Each row is a point. Examples show where two turns around zero, p and q, send a point. Write where each new point lands after one turn and then the other. Backwards means that the second turn is done in reverse. Each puzzle has new turns, and all numbers are rounded.

Turn p:
[-4.1 -2.4] => [-3.8 -2.8]
[ 0.7 -0.8] => [ 0.8 -0.7]
[1.5 1.0] => [1.4 1.2]
[ 1.4 -1.6] => [ 1.6 -1.4]
[0.5 3.7] => [0.1 3.7]
Turn q:
[ 1.5 -2.4] => [ 2.5 -1.3]
[-4.3 -0.7] => [-3.3 -2.8]
[1.3 1.6] => [0.3 2.0]
[1.5 1.6] => [0.4 2.1]
Where do these land?
p, then q: [-1.7  0.8] => [-1.8 -0.4]
q, then p: [ 4.4 -0.2] => [3.6 2.5]
p, then q: [-3.1  0.3] => [-2.6 -1.6]
q, then p: [-2.1 -1.5] => [-0.8 -2.5]
q, then p: [2.5 0.6] => [1.6 2.0]

Turn p:
[ 1.6 -1.6 -3.2] => [-0.1 -0.2 -3.9]
[-0.2 -1.1 -0.7] => [-0.3 -0.9 -0.9]
[2.4 0.1 1.2] => [2.6 0.8 0.0]
[-0.7 -0.7  1.0] => [ 0.1 -1.1  0.9]
[-2.6 -1.4 -2.4] => [-3.1 -1.8 -1.3]
[-0.5  4.7  4.2] => [0.8 3.2 5.4]
Turn q:
[ 2.5 -1.1  2.6] => [ 2.7 -0.4  2.6]
[2.4 0.7 1.1] => [2.3 1.1 0.9]
[ 3.2 -0.1 -0.8] => [ 3.2  0.2 -0.9]
[-2.6  2.4 -2.2] => [-3.0  1.7 -2.4]
[-1.0 -1.3  1.5] => [-0.8 -1.2  1.7]
[-4.5 -0.6 -2.2] => [-4.5 -1.5 -1.9]
Where do these land?
p, then q: [ 0.8 -1.9  3.7] => [ 3.4 -1.5  2.1]
p, then q: [ 1.5 -2.6 -1.9] => [ 0.8 -1.7 -3.0]
q, then p: [ 1.4  4.3 -0.8] => [-1.1  4.5  0.1]
q, then p: [-1.1 -1.5  2.7] => [ 1.2 -2.0  2.3]
q, then p: [ 0.5  0.2 -1.8] => [-0.7  0.5 -1.7]
p, then q: [-3.1  1.4 -2.0] => [-3.9  0.0  0.4]

Turn p:
[ 3.2 -2.3  1.3 -1.7] => [ 1.2  0.7  2.1 -3.7]
[ 3.2 -1.1  1.3  1.4] => [ 3.1 -0.5  1.9 -1.3]
[-0.5 -2.1  0.1  0.9] => [ 0.7 -1.4 -1.3 -1.2]
[ 0.9  0.1  2.6 -0.1] => [ 0.1 -1.3  2.4 -0.5]
[-3.2  3.0 -4.3  1.2] => [-1.2  1.8 -3.8  4.5]
[ 1.5 -0.4 -0.4 -0.5] => [ 0.8  1.1  0.5 -0.9]
[-5.1  2.9 -0.8 -1.1] => [-4.6 -0.3 -1.9  3.4]
Turn q:
[ 0.5 -2.5  2.1  3.7] => [-2.4  2.1  3.0  2.4]
[-0.9 -1.2 -1.1 -0.4] => [-1.2 -0.7 -1.2  0.5]
[ 2.6 -0.7  0.3 -2.1] => [ 2.0 -2.3  0.8  1.3]
[-1.5  2.8 -1.5  3.5] => [-0.2  4.5 -1.6 -1.2]
[-0.7  1.6  0.1 -4.7] => [ 1.7 -3.5 -1.1 -2.9]
Where do these land?
p, then q: [ 0.6  1.8 -3.7 -5.0] => [ 1.6  2.2 -2.0 -5.6]
p, then q backwards: [ 0.9 -1.2  4.4  0.5] => [ 0.4 -0.4  3.5 -3.0]
q, then p backwards: [-1.4 -1.1 -2.2 -0.1] => [-2.5 -0.3 -1.3  0.0]
q, then p: [-1.2  0.7  2.1  2.5] => [-2.5 -0.6  1.8  1.6]
p, then q: [ 1.0 -0.2 -0.6  2.1] => [1.4 0.4 0.4 1.9]

Turn p:
[ 2.3  3.8  0.3 -1.6] => [ 2.0 -1.5  2.2 -3.4]
[-1.1 -2.7 -1.4 -0.5] => [-2.4 -0.3 -1.9  1.2]
[-4.7  0.3 -1.5  2.6] => [-2.8  4.7  0.8  1.0]
[ 0.1 -0.8  0.3  0.0] => [ 0.0 -0.3 -0.4  0.7]
[ 0.9 -3.7  2.6 -1.8] => [ 0.2 -3.4 -1.0  3.4]
[ 2.5  3.2 -0.2  1.3] => [ 3.0  0.8  0.5 -2.9]
Turn q:
[-0.6 -3.8  0.3  1.2] => [-2.9 -0.2 -1.0  2.6]
[ 1.7 -1.1 -0.7 -1.7] => [ 0.7 -0.5 -2.6  0.0]
[ 0.0 -0.4  3.6 -3.0] => [-2.3 -0.3 -1.8 -3.7]
[1.5 3.2 2.7 1.8] => [ 0.5 -2.9  3.0 -2.4]
[-0.5 -1.2 -3.7 -0.1] => [ 1.6  1.9 -1.2  2.8]
[-2.2  3.3 -2.2  1.8] => [2.4 2.2 3.6 0.6]
Where do these land?
p, then q: [ 1.9  1.6 -0.9 -1.8] => [-0.8  0.4 -3.0 -0.8]
q, then p: [-2.1  0.5  2.4  1.8] => [-0.5 -0.1  2.7  2.4]
q, then p: [-2.1 -2.4  3.7  2.5] => [-2.5  2.1  2.5  3.6]
q, then p: [ 2.4  3.1 -3.0  2.6] => [ 4.6 -1.6 -2.5  1.2]
p, then q: [ 1.2 -1.2 -0.8 -2.1] => [-1.0  1.2 -1.6  1.7]
q, then p backwards: [-1.3 -1.5 -1.5 -3.1] => [ 0.0 -1.2 -2.1  3.1]
